Each row is a point. The last column is the point's height on a tilted bowl or saddle (a function of degree 2), plus a little noise. Along how many of its main directions does it bend up, bend down or stay straight?
In the rows, 128 means zero.

Points (10 x 3):
[[ 42 130 180]
 [151 111 152]
 [191 177 185]
 [141 107 148]
 [153 129 157]
 [130 194 103]
 [185 118 173]
 [ 97 174 112]
 [149 111 150]
 [203 161 205]]
Directions: 1 up, 1 down, 0 straight

Points, 16 rows:
[[149 120 167 136]
 [214 108  29 186]
 [129  90 115 154]
 [ 49  64 132 224]
 [144  83  56 159]
 [128  70 111 160]
 [119 124 103 148]
 [ 72  86 106 190]
 [110 132  94 151]
 [133  96 142 150]
 [ 87 126 145 170]
 [123 129 145 144]
 [213  33 112 175]
 [126 184 124 128]
 [ 69 147 125 177]
 [159  87 172 142]]
Directions: 1 up, 0 down, 2 straight

Points:
[[122 100 152  58 114]
 [151  88  96  89 147]
 [125  91 119 176 161]
 [ 35  34 106 199 200]
 [118 108 141 147 128]
 [150 147 175  87 131]
 [124 122 102 151 148]
 [190 111 229 178 198]
 [153 187 105 132 180]
 [196 102 136 194 194]
 [150 158 110 163 160]
 [ 94 161 177  51 150]
 [101 104  80 122 165]
 [169 121 126 195 179]
 [ 95 127 116  86 143]
 [137  59  88 194 234]
 [160 148  68 127 153]
 [152 161 198 104 150]
 [191 120 124 127 130]
 [101 117  90 166 156]
 [167 142  24 106 165]
 [101  84 115 104 143]
 [141  76 144 168 165]
 [ 70 149  89 193 145]]
Directions: 2 up, 1 down, 1 straight

Points:
[[104 139 138 106 168  87 140  71  82]
 [148 140 210 123 154  82  86  85 140]
 [ 78 128  52 141 102 114  82 138 159]
 [113 109  84 199 110 116  97 109 144]
 [196 109 125 173 102 167  63 114 134]
 [118  99 120  47 102 138  78 141 151]
 [181 125  66 187 188 131 121  38 140]
 [130  62 153 197 120  67 132 138 120]
 [187  95 126 111 174 116 104  95 131]
 [165  92  76  44 108 144 102 140 163]
 [ 90  48  80 130 134 165 141 124 148]
 [ 70 157  70 182 117  70 166 141 150]
 [113 144 205 207 118 131  50 140 165]
 [134  75 115 112 144 132 174 124 116]
 [110 121 116  71 183 111  95 163 151]
 [108 160  79 116 117 185 116 169 161]
 [ 94  94 168  93 124 129  97 102 114]
 [180 129 100  73 147 135 177 142 142]
 [137  73  92 143 103 180 158 136 169]
 [173  57 179 142 103 104 121 107  87]
 [146 112 130 148 180  96 108 101 124]
 [118 103 129 149 101 139 154  52 139]
 [ 76 165 131 153 180 117 108 131 121]
 [ 92 157  76 150 123 104 163 147 138]
 [ 97  63 122  37  52 214 103 127 190]
 [157 153 144 222  79 153 118 118 132]
 [173 173 106 164 155  85 171  94 123]
 [158 160 122 102 123 115 194 116 104]
 [133 119 116  71 128 187  86 105 166]
 [128  77  61 137 193 107 131 102 118]
 [ 44 186 149 114 123 132 181 144 110]
 [151 102  78  53 149  99  83  91 131]
 [155  93 142 146 129 133 110 164 123]
 [142 181 194  88  80 104 125 170 114]
 [176 142 120 176 131 139  39 154 108]
 [ 89  82  86  74 162 132 191 172 121]
 [142 113 128 173 122 127 144  88 140]
 [120 129  73 144 192 125  93 150 116]
 [ 65  87 122 112 155 109  75  89 114]
 [154 100 105 160 190 113 182 207 144]
 [ 81 117 141 147  88 146 164 210 149]
 [131  95 173  46 130  82  54 139 136]
 [136 179 121 127 105 176 185  93 124]
 [127  80 147 135 127 134  95  55 133]
 [179 173  47 178  89 166 171  80 161]
 [116  94 170 105  69 116 147  97  74]
 [ 78 103  63  77 200 102 122 114  95]
 [151 150 120  71 122  90 163 209 156]
 [122 102 179 177  90 107  77 172 124]
 [126  70 140 106 182 183 103  81 118]
 [103 140  69 115  73 147  83 125 162]
 [ 16 141 148 101 129 141 110 161 161]
 [137 143 176 152 146 150 158 141 136]
 [108 131 163 148 171 123 117 160 140]
 [103 104 140 162 118 130  31  39 159]
 [124 128  92 123  92 180 195 108 159]
 [142 139 121  94 153 123 152  78 102]
 [ 97  57 122 158  56 155 153 208 136]
 [160 154 120 119 116 142 170 108 122]
 [132 180 126  82 129 102  45 146 166]
 [148  65 137 123  63  88  98 120  80]
 [ 55  91 101 172 128 173 155  54 163]
 [144  72 146  81 113 170 153 185 117]
 [133 111 115 100 118 179 190 118 138]
 [ 94  94 105 190 168 201 128 105 136]
 [196 186 120 194 133 125 132  90 118]
 [ 72 117 137 203 152 134 170 121 140]
 [222 130 156 165  86 104 120  90 101]
 [125  80 107  52 123  99 133  94  86]
 [ 98 167 157 132  81 145 110  95 129]
 [129  94  61 202 123 143  96 112 149]
 [146 140 146 122 207  88 142 104 121]
 [151  56  89 142  76 116 118 174 119]
 [ 41 176 212 176 175  87  77 166 216]
 [118 109  62 189  89 249 151 106 249]
 [ 94 156 157 130 134 192  91 130 160]
 [138  95 150 109 159  83 113 144 123]]
Directions: 4 up, 3 down, 1 straight

Points (74 x 9):
[[109 102 173  55 186 115  59 182 239]
 [ 81 130  87  47 106  92 131 100 145]
 [203 206  39 144 152 141 177  89 164]
 [ 85 129 103 208 125 186 106 134 154]
 [154 139 126  95 118  99 150 154 122]
 [128  83 108 144 146  93  86 171 144]
 [148 141 185 106 175 109 137 108 156]
 [ 79 182 177 141 142  24 193 121 125]
 [116  77 139  85 184  88 167 207 203]
 [ 72 145 190 163  29 102  29 136 118]
 [143 161 131  87  76 111 179 123  91]
 [154 121 164 158 124  80  95  39 162]
 [142  95 148 112 145  79  98 139 147]
 [109 209 142  40 157 131 117 140 206]
 [180 204 174  85  66 146 205 115  94]
 [164 155  94 156 147 159 143 192 189]
 [128 123 139 141  71 125 171  83 120]
 [238 204 148  88 131 118 142 188 216]
 [193 110 145 124  99 172  97 131 145]
 [101 124 178  60 134 149 108  97 128]
 [178 111 111 160 190  60  87 163 140]
 [188  55  97 148  67 109  51 142 200]
 [122 125  98 149 124 106  47  86 113]
 [ 82 156 176 175 161  92 117 114 126]
 [155 156  63  34 111 115 134 136 181]
 [ 95  94 103 107 176  64  49 156 169]
 [137 138 183  82 203 179 193 150 200]
 [136  89 133 184 107 141 132 139 152]
 [225 142 110 110  44 116 152 135 135]
 [215  86 182 149 161 130 101  67 171]
 [160 123 208  61 199  97 114 124 217]
 [ 81  59 134 132 117 125 132 181 165]
 [129 130 133 100  99 154 222 122 113]
 [102 114 109 177 132  84 114 152 111]
 [163  97 161 156 110 147 117 158 141]
 [131 154 180  63 163 105 179  82 144]
 [103  94  98 180  86 145  77  85 149]
 [227 142 151 104  85 145 115  75 157]
 [151  98 115 156 190 166 134  63 172]
 [138 135 137 134 182  99 124  47 150]
 [129 100  74 144 164 162 135  91 161]
 [192 184 183 135  82 161 114 139 149]
 [ 28 130  96 123   7 188 119 151 196]
 [159 179  97 126 107 236 117 163 224]
 [178 138  94  62  98 147 183 130 127]
 [129 182  60 110  89 108  86 150 150]
 [162 161  82  88 145 125  88 187 201]
 [132 163 154 203  85  93  93 133 129]
 [202  80 141 154 133 168 116 113 153]
 [123 108 177  34  66 154 148  89  80]
 [100 179 166 125 101 167 175 145 124]
 [166  71 175 114 122 129 189 107 105]
 [188 142 131 173 179 144 181 140 180]
 [164  89  63 152 158  60 169 119  76]
 [ 94 187 171 156  97 164 162 206 165]
 [193  79 126 167 148 170 165 105 171]
 [132 168  58 184 153 137 150 129 135]
 [137 181 154  47 102 141  51 115 188]
 [204 102 186 134 131 178 123 141 135]
 [ 81 156  85 176  91  67  47 157  85]
 [129 180  85 115 119 201  95  98 172]
 [114 130 139 149  69  89  88 118 120]
 [168 120 137 131 156 218  85 120 154]
 [ 47 189 132 102 159 204  59 166 142]
 [182 137 116 147 149 129 144 101 135]
 [122 100  66 116 129 118 117 161 150]
 [153 103 131  53  81  78 110 116 146]
 [ 97 169 158  83 125 157 104  80 125]
 [171  73 165 122 157 222  55 121 134]
 [116 190  99  69 118 143 112 136 167]
 [178  97 109  50 152 148 127 196 206]
 [149 181 148 164 140 206 105  83 156]
 [120  95 199 175  98 128  93 173 139]
 [ 99 183 117 122 203  85 144 118 149]]
Directions: 5 up, 2 down, 1 straight

Points (70 x 9):
[[102 143 156 166  92 127 150 115 162]
 [128  81  62 201 102  93  56 151 175]
 [117 101 121 179 200 137 109 111 139]
 [127 154 119  88 122 116 104  91 144]
 [ 98 119  89 109 183 177 126 151 132]
 [119 185 111 143 132 123 120 194 102]
 [141 163 151  94  98 101 131 142 154]
 [110 138 115 150 158 128 122 200 109]
 [ 98 104  63 112 134  69 115 108 148]
 [165 114 211 130  94 173 148 227 106]
 [197 137  86 108  75 107  88 134 152]
 [ 89 150 136  90 110 144 135 178 137]
 [117 132  72 184 152 132 133 122 149]
 [121 117 134  97 157  71 169 178 136]
 [111 177  73  71 117 170 152  41 240]
 [114 188 142  74 131  83 125 165 113]
 [186 104 199  58 177 146 146  88 191]
 [194 104 133 120 152 119 153 147 103]
 [106 175 137 100  83 128  96  99 174]
 [108 134 115 139 150 126 112 151 129]
 [144  96 155 178 121 122 155 212 119]
 [ 88 139 180 154 122 133 105  85 152]
 [ 85 156 103 142 128 150 121 167 147]
 [ 49  94 122 170 117 156 126  97 163]
 [124 104  96  91 104  92 118 107 162]
 [ 76 140 112 107 129 131 126 172 137]
 [112 125 124 127 178  96 127 130 128]
 [118 120 193  88 155  98 112 133 162]
 [139 196 128 109 117 156 148 130 152]
 [117 180 106 169 111 168 105 141 183]
 [139 123 183 110 138 127 118 120 146]
 [119 135 165 144 159 131 115 123 141]
 [144 104 140 127 137 120 125 168 123]
 [114 126  81 107 153 120 117  90 145]
 [ 67 143 131 160 203 168 140 190 145]
 [156 144 121 178 179 170 108 112 142]
 [ 81 154 192 134 154 201  74 114 205]
 [ 45  88 108 210 171 122 109 124 200]
 [116  98 195 160 180 168 149 109 125]
 [ 99 215 115 219 142 162 112 135 243]
 [ 75  98 111 139 117  88 178  86 157]
 [ 49 107  96 160 178 148 137 104 192]
 [176 151 131 142  86  93 153 107 142]
 [142 153 181 140 117 111  78  68 113]
 [143 130 132 136 166 135 138 123 124]
 [146 145 106 167 141 116 145 181 100]
 [110 136 169 101 194 123 154 127 155]
 [158  79 105 121 154  58 181 165 149]
 [145 157 132 102 115 152 107  62 175]
 [133 131 115 172 141 157  58 199 128]
 [ 39 149 173  80 193 111 160 141 194]
 [ 77  95 127 169 151  73  88 141 156]
 [220 174  42 141 200 149 173 133  40]
 [124 142 174 113  76 122 129 145 178]
 [105 182 134 120 121 187 163  88 202]
 [191 137  40 171 249 204 109 102 182]
 [155  55 123 136 171 185 198 146  43]
 [160 109  84  83  64 146 138 175 159]
 [131  99 120 146 169 122 106  69 120]
 [113  67 133 162  95 157  70 152 155]
 [149 100 120  97 104 138 132 176 133]
 [133 108 121 116 163 118 101 105 125]
 [133 194 130  76  94  92 146 108 158]
 [151 132 122 184 116 186 167  81 141]
 [ 95 123 130 125 134  95 104  94 133]
 [ 86 155 172  48 219 142 150  58 245]
 [136  59 113 125 142  72  95 150 161]
 [172 116 102 158  75 107 141 104 146]
 [ 80 100 177 127 128  93 115  96 147]
 [140 122  68  80  98 105 144 177 125]]
Directions: 4 up, 2 down, 2 straight

Points:
[[144 157 143 126 127 124  54 146 103]
 [108 152 158 143 129 132 128  87 130]
 [152 140 114 128 158 146 119 163  92]
 [120  95  84 102 159 153 118 189  95]
 [139 106 218 171 176 110  71 130 134]
 [154  61 159 122 109 110  92 181  81]
 [ 86 128 124 166 117 120 107 143 105]
 [109 183 107  94  66 122 202 126  82]
 [100  97 146 177 121 180 135 140 132]
 [145 161 186 126 134 118  99 178  53]
 [139 154  80 138 171  89 132  98  76]
 [ 96  80  80 170 106 172 100  68 141]
 [137 116 113  91  90  86 151 110 110]
 [131 103 140  54  97  63 103  66  94]
 [112 139 175 116 132 156 182 160  85]
 [134  99 177 128 121 157 112  61 174]
 [107 110  72 149  81 169 113 101 152]
 [111  92 175  10  76 137 139 115 145]
 [132 108  50 101 144 135 140 143 133]
 [138 111 145 107 136 178 140 110 144]
 [ 81 110 147 137 159 108  75 127 104]
 [113 102 124 107 142  46  59 134  36]
 [116   7 123 109 134 142 140 122 137]
 [143 145 101 124 134 165 193 141  86]
 [101 116 177 160 129  96 120  94 133]
 [154 132 159 129 150 189 155 134 106]
 [121 180  78 141 167 145 121 132  92]
 [153 137 132 107  83 185 117 197 102]
 [123 143 170 167  92 186 131 161 113]
 [125 136 117 114 177  84 144  71  80]
 [122 225 147 103 159 124 105 170  14]
 [143 101 140 148 225  56 142 144  30]
 [129 114  81 155 118 176 134 164 107]
 [155  99  73  98 196 110 121 128  98]
 [147 103  69 100 157 102 129 141 104]
 [117 188 184 160 211 126 119 145  87]
 [203 183 137 176 151 121 117 139  70]
 [ 81 130 187 154 143 156 125 105 161]
 [ 83  41 116 139 156 166 115 151 112]
 [104 145 129  93  89 107  74 133 122]
 [179 101 127  82 155 139 137 120 111]
 [159 132 126 109 165  70  59 120  58]
 [102 125 173 145 197 106 122 161  81]
 [158 134 120 217 142 137 103  59 128]
 [147  87 113  97 132 106 163  95 112]
 [143 165 112 155 109 128 128 140 102]
 [ 67  73 116 115 120 113 152 107 125]
 [142  76 155  94 127 126 153 122 120]
 [161 117  63 164 170 189 176 123  85]
 [116  56 194 129 138  94 117 149  97]
 [174 120 121 130 149 158 135 144 106]
 [140  50 111 126  69  98 153 112 119]
 [ 56 143  90 154 198  77 103 159  13]
 [140  71 169  83 137 170 124 163 115]
 [137 202 125  95 160  88 167 141  22]
 [170 104 126  81 113 127 143 114 123]
 [ 81 157 116 166 148 158 128 117 110]
 [129  77 144 158 195  87 139  99  98]
 [135 112 117 195  90 148 110  97 136]
 [147 131 165 101  97 100 104  88 113]
 [196  78 123 125 130  90 163 134  58]
 [108  39 124 132 129 163 110 129 148]
 [171 122  66 112 119 190 116 145 160]
 [ 87 182 119 167 192 109 131  68  91]
 [ 98 110 125 192 199 108  91 154  73]
 [138 127 117 171 158 124 137  77 117]
 [135 107 143 180 122 154 134  76 147]
 [140 106  88  82 168 119 130 153 102]
 [132 128 162 137 136 123 124 105 126]
 [ 97 192  62  83 121 155 115 115 129]]
Directions: 1 up, 4 down, 3 straight

Points, 77 rows:
[[ 95  79 150 107 189 132 160 156 132]
 [ 73 149 109 117 151 169  78  96  87]
 [116 106 129  89 161 114 134 143 155]
 [150 110 141 123  97  86 102 109 158]
 [ 95 116 132 138 137 136 142 151 119]
 [125 137 138 171 117 194 147 131 113]
 [159 132 147  81  81 110  88 165 141]
 [111 168  99 151 148 121 154 160 132]
 [123 132 113 150 158 159 100 187 189]
 [ 91 100 180 143  73  90 116 148 111]
 [110 152  60  97  90 101 187  92 123]
 [136 130 168 147  86 116 123 143 149]
 [108 131 150  79 131 104 121 144 118]
 [111  73  87 158 130 158 112  82 144]
 [132 130 129 116  82 118 175 119 140]
 [ 67 123 132 196 122 130 123 110 108]
 [159 123 148 170 129 110 116 151 177]
 [140 102 161 112 113 107 138 105 168]
 [186  71 152 108  77 139 108 113 161]
 [168 181 153 146   7 113 159 107 173]
 [135 118 164 154 127 144  90 163 173]
 [170 108 126  69 145 147 193 121 185]
 [122 119  76 106 158 170 182 152 197]
 [167 122 127 166  83 186 135 104 117]
 [ 89 103  73 143 125 133 141 133 127]
 [145 116 150 102 109 136 198 163 132]
 [174 169 137 120 100 109 137 147 157]
 [123 167  86 148 146 132 226 134 190]
 [210 163 161 119 131  90 135 114 228]
 [142 161 120 114 156 137 127 145 166]
 [188 110 115 104 160 126 114 145 229]
 [ 90 154  93 155  62 146 142  80  84]
 [123 115 142 140 136 115 100 118 165]
 [144  66 183 155 122  65 180  91 140]
 [121  96 115 179 110 191  76 136 122]
 [ 97 106 125 142 119 122 115 130 118]
 [170 108  73 118 152  88 132 110 180]
 [145 168 148 120  99 137 100 151 116]
 [ 89 114 142 132 130 127 133  99 129]
 [114 125 177  99 136  85 114 150 158]
 [108  99 136 118 135 166  94 114 144]
 [142 120 103  85  98 158 120 115 124]
 [ 94 193 150 122 107 139 174  99  97]
 [172 101 100 139 144 136 111 120 186]
 [155 114 136 134  72 138  93 167 128]
 [145 120 166 120 164 127 120 109 192]
 [ 95  61 100 129 151 100 100 133 139]
 [126  87 111 154 190  89  68 104 205]
 [121 149 121  94  55 134 120 150  37]
 [121 128 125 123 141 157 188 118 155]
 [170 142 155 129 116 153  92 125 161]
 [110 198 146 102 126  85 159 115 109]
 [123 147 131 123 134 116 142 142 137]
 [106 150 106 132 137 126  71 181 127]
 [149 147  79 100 185 144 142  87 217]
 [133 173 149 144  99 142 153  69 154]
 [104 125 113 105 133 155 121 100 129]
 [147 178 107 120  74 160 130  80  87]
 [122 156 133 145 114 129 143 137 126]
 [ 88 139 154 188 116 134  95  84 120]
 [141 114 117  77 182 114 119  86 208]
 [170  98 129 118 143 121 129 134 189]
 [122 104 169 101 121 139 117 109 153]
 [117 100 103 105 142 129 145  99 161]
 [168 132 215 134 125 159 123 143 171]
 [128 117  97 160 104 137 115  85 126]
 [161 148 186 159 128 108  42 148 249]
 [118  99 141 159 114 144 147 145 130]
 [183 114 106 137 119 108 123 163 177]
 [134 147 134 153 158 169  78 134 166]
 [ 94 156 139  88 135 138  96 157  81]
 [ 98 142 151 144 173 141 155 142 134]
 [107 154 156 166  93 138 103 106 110]
 [106 128 165 194  92 173 121  73 107]
 [ 84 113 137 139 106 122 158 129 101]
 [155 161 122 109 134 162 116 118 143]
 [125 126 154 116 102 154 105 161 121]]
Directions: 2 up, 3 down, 3 straight
